Each row of a before or after table is a point. One or more steps were done to the points. Then noise was added and the rows were shuffled. The steps act on columns, c1 being the first. Name the steps. A step turns or swaps two columns, mirrors them in a line or flattens them onto one, adds a multiple of one to another, or multiplies or shifts one. Angles are multiples of 10 degrees, from the lower column toward the higher: turns from -170 to 170, lines from 10 to 170 but not 90. Use the fewest steps. Two steps may share a column if one is a turn and the other turns, adds or multiplies; they go together, in the order done. Otherwise the lowest column goes first.

Before (13 x 2)
0.033,0.017
-0.007,-0.046
-0.007,-0.057
0.000,0.011
-0.010,0.013
0.035,0.012
-0.011,0.010
-0.006,-0.007
-0.004,0.011
-0.014,0.013
0.007,-0.001
-0.003,-0.030
-0.001,-0.028
After (13 x 2)
-0.004,0.023
-0.008,-0.013
-0.002,-0.059
-0.003,-0.055
-0.006,-0.114
-0.013,0.025
-0.009,0.026
0.031,0.033
-0.008,-0.096
0.007,-0.003
-0.012,0.021
0.036,0.024
0.000,0.021
Steps: multiply c2 by 2

Before (12 x 6)
0.026,-0.011,0.031,-0.040,-0.014,-0.006
0.037,0.049,-0.073,0.043,0.021,-0.023
0.042,0.027,0.051,-0.025,-0.006,0.000
-0.029,-0.001,0.022,-0.048,0.003,-0.019
-0.028,-0.006,-0.055,0.013,0.011,0.009
-0.019,-0.019,-0.002,-0.013,-0.077,-0.027
-0.013,0.002,0.004,-0.040,-0.011,-0.014
0.030,0.007,0.029,-0.019,-0.018,0.003
-0.010,0.053,0.065,-0.031,0.019,-0.018
-0.017,-0.043,0.031,-0.008,0.059,-0.020
0.006,0.035,-0.046,0.000,0.033,-0.005
-0.011,0.019,0.008,0.034,-0.002,0.022
After (12 x 6)
0.013,-0.007,-0.060,-0.030,0.012,0.010
-0.020,0.005,0.027,0.032,-0.016,0.001
-0.042,0.001,0.011,-0.013,-0.012,-0.014
-0.008,-0.042,0.038,-0.015,0.060,-0.020
-0.026,0.026,0.051,0.042,-0.005,-0.001
0.001,0.036,-0.042,0.007,0.035,-0.004
-0.039,-0.010,0.037,0.028,-0.015,-0.007
0.039,0.049,-0.061,0.035,0.022,-0.025
-0.014,-0.018,0.010,-0.019,-0.076,-0.027
0.033,0.021,-0.004,-0.011,0.000,0.023
-0.031,0.050,0.073,-0.010,0.018,-0.017
-0.048,-0.001,0.033,-0.029,0.003,-0.019
Steps: swap c1 and c4; add -0.5 times c6 to c3

Before (12 x 11)
-0.005,0.009,-0.006,-0.012,0.004,-0.065,0.011,-0.021,0.036,-0.048,0.019
-0.003,-0.032,-0.019,-0.045,-0.028,-0.008,0.025,-0.038,0.048,0.043,-0.028
0.000,-0.021,-0.030,-0.004,0.045,-0.002,-0.043,-0.008,-0.033,-0.005,-0.044
-0.017,0.055,0.018,-0.030,-0.021,-0.054,-0.037,-0.034,0.019,-0.016,0.043
0.014,0.020,0.017,-0.028,0.049,-0.026,-0.026,-0.034,0.036,-0.042,0.029
-0.027,0.052,-0.003,-0.024,0.029,-0.007,0.012,-0.043,-0.020,-0.040,-0.046
0.024,0.005,0.042,-0.039,-0.013,0.023,-0.033,0.050,0.010,0.031,-0.048
0.050,0.038,0.035,0.005,-0.026,0.024,0.035,0.012,-0.007,0.009,0.004
0.004,-0.005,-0.021,-0.036,-0.033,0.026,0.020,-0.014,0.000,-0.028,-0.004
-0.032,0.048,-0.030,0.020,0.048,0.000,0.022,0.001,0.034,-0.021,0.039
-0.029,-0.021,0.047,0.022,0.028,0.018,0.009,0.045,0.002,0.036,0.041
-0.020,0.035,0.054,0.012,-0.037,0.028,-0.037,-0.007,0.031,0.017,-0.037
After (12 x 11)
-0.007,-0.032,-0.020,-0.044,-0.032,-0.005,0.023,-0.036,0.049,0.043,0.026
-0.029,0.049,-0.029,0.017,0.045,-0.001,0.022,0.001,0.035,-0.020,-0.038
-0.006,0.009,-0.006,-0.012,0.001,-0.064,0.011,-0.018,0.037,-0.046,-0.020
0.025,0.003,0.044,-0.040,-0.013,0.023,-0.034,0.055,0.014,0.032,0.044
-0.023,0.053,-0.004,-0.026,0.034,-0.007,0.012,-0.042,-0.023,-0.038,0.046
-0.016,0.056,0.017,-0.031,-0.023,-0.056,-0.037,-0.037,0.021,-0.014,-0.038
-0.002,-0.022,-0.028,-0.006,0.040,-0.005,-0.043,-0.008,-0.032,-0.005,0.047
-0.019,0.035,0.053,0.008,-0.034,0.025,-0.036,-0.008,0.033,0.017,0.037
-0.029,-0.019,0.047,0.020,0.028,0.016,0.009,0.048,0.000,0.041,-0.038
0.015,0.020,0.017,-0.028,0.053,-0.024,-0.028,-0.034,0.036,-0.044,-0.030
0.003,-0.010,-0.021,-0.032,-0.034,0.027,0.018,-0.015,0.002,-0.031,0.009
0.050,0.041,0.031,0.003,-0.023,0.023,0.036,0.013,-0.009,0.008,-0.005
Steps: multiply c11 by -1
